Each wall is flat, endless, passes through zero and stands at right angles to its row. A trip goes straight from one point to another. Which walls does it cross, in order?

Walls:
(1): -0.089  0.423
(2): -0.157  0.074
(3):  0.001 -0.119
(4): -0.079 -0.022
Trips:
 0.089 -0.170 to 0.017 0.418 -> 3, 1, 2
-0.131  0.147 to 0.080 0.287 -> 4
0.172 0.015 to  0.166 -0.209 -> 3
-0.301  0.448 to -0.151  0.152 -> none
0.024 0.310 to -0.060  0.021 -> 4
-0.245 -0.062 to  0.093 -0.025 -> 2, 4
 0.135 -0.033 to -0.274  0.165 -> 3, 1, 2, 4

Walls:
(1):  0.045  0.349  0.124 -0.594 -0.385 -0.203
(2):  0.051  0.404  0.485  0.023  0.066 -0.206
(3): -0.280 -0.034  0.038  0.391  0.071 -0.081
(4):  0.141 -0.046 -0.059 -0.077  0.083  0.149
(5):  0.215 -0.040  0.372 -0.184  0.169  0.029
(6): -0.029  0.409  0.207  0.103 -0.198 -0.210
Trips:
-0.009 -0.159  0.147  0.128  0.100 -0.413 to -0.036 -0.130  0.289  0.110  0.289 -0.010 -> 6
-0.270 -0.020 -0.123  0.183  0.008  0.157 to  0.107 -0.094  0.039  0.011 -0.147  0.073 -> 4, 3, 5, 1
 0.314 -0.261 -0.026  0.280  0.476  0.229 to  0.120 -0.036  0.052  0.150 -0.030 -0.026 -> 2, 6, 4
 0.248  0.571  0.159  0.084 -0.002  0.325 to -0.153 -0.033 -0.167  0.026  0.093 -0.069 -> 5, 3, 1, 4, 2, 6
0.685 0.213 0.395 0.116 0.021 0.330 to  0.093  0.223 -0.151  0.394  0.367  0.070 -> 1, 3, 5
-0.312  0.029 -0.237 -0.160 -0.131  0.339 to  0.128 -0.122 -0.098 -0.123 -0.339 -0.220 -> 4, 6
-0.110 -0.336  0.234  0.027 -0.136 -0.111 to  0.133 -0.070 -0.033  0.187 -0.189 -0.015 -> 5, 6

Walls:
(1): -0.143  0.337 -0.076  0.221  0.069 -0.014 -0.106  0.231 -0.462
(2):  0.225 -0.436  0.107 -0.223 -0.060  0.295 -0.113  0.100 -0.194
(3):  0.073 -0.292  0.219 -0.045  0.079 -0.199  0.302 -0.202 -0.046
(4): -0.127  0.177  0.387 -0.121  0.167 -0.095  0.242  0.033  0.157
(5): -0.050  0.030 -0.074 -0.246  0.017  0.078  0.152 -0.039 -0.046
(6):  0.190  0.016 -0.195  0.103 -0.018 -0.122  0.098 -0.591 -0.151
Trips:
-0.183 -0.100  0.084  0.089 -0.357  0.006  0.011 -0.229 -0.247 to  0.237  0.138  0.217  0.344  0.195 -0.235 -0.137 -0.320  0.121 -> 2, 4, 1
-0.338  0.181 -0.086 -0.153 -0.214  0.028  0.007  0.490  0.102 to -0.371  0.100 -0.186 -0.059 -0.084 -0.191  0.317 -0.067 -0.611 -> 6, 3, 4
 0.027  0.000 -0.192  0.313 -0.063 -0.044  0.005  0.042  0.041 to  0.231  0.039 -0.259 -0.040  0.068 -0.082  0.071 -0.293  0.037 -> 1, 3, 5
-0.059  0.236 -0.245  0.065  0.011 -0.410 -0.074  0.261 -0.199 to -0.159  0.132 -0.048  0.301 -0.078 -0.108  0.332  0.334 -0.365 -> 4
-0.312  0.053  0.059 -0.137 -0.112  0.142  0.188  0.076 -0.002 to  0.065 -0.095  0.154  0.132  0.314 -0.002  0.157  0.355 -0.001 -> 3, 2, 5
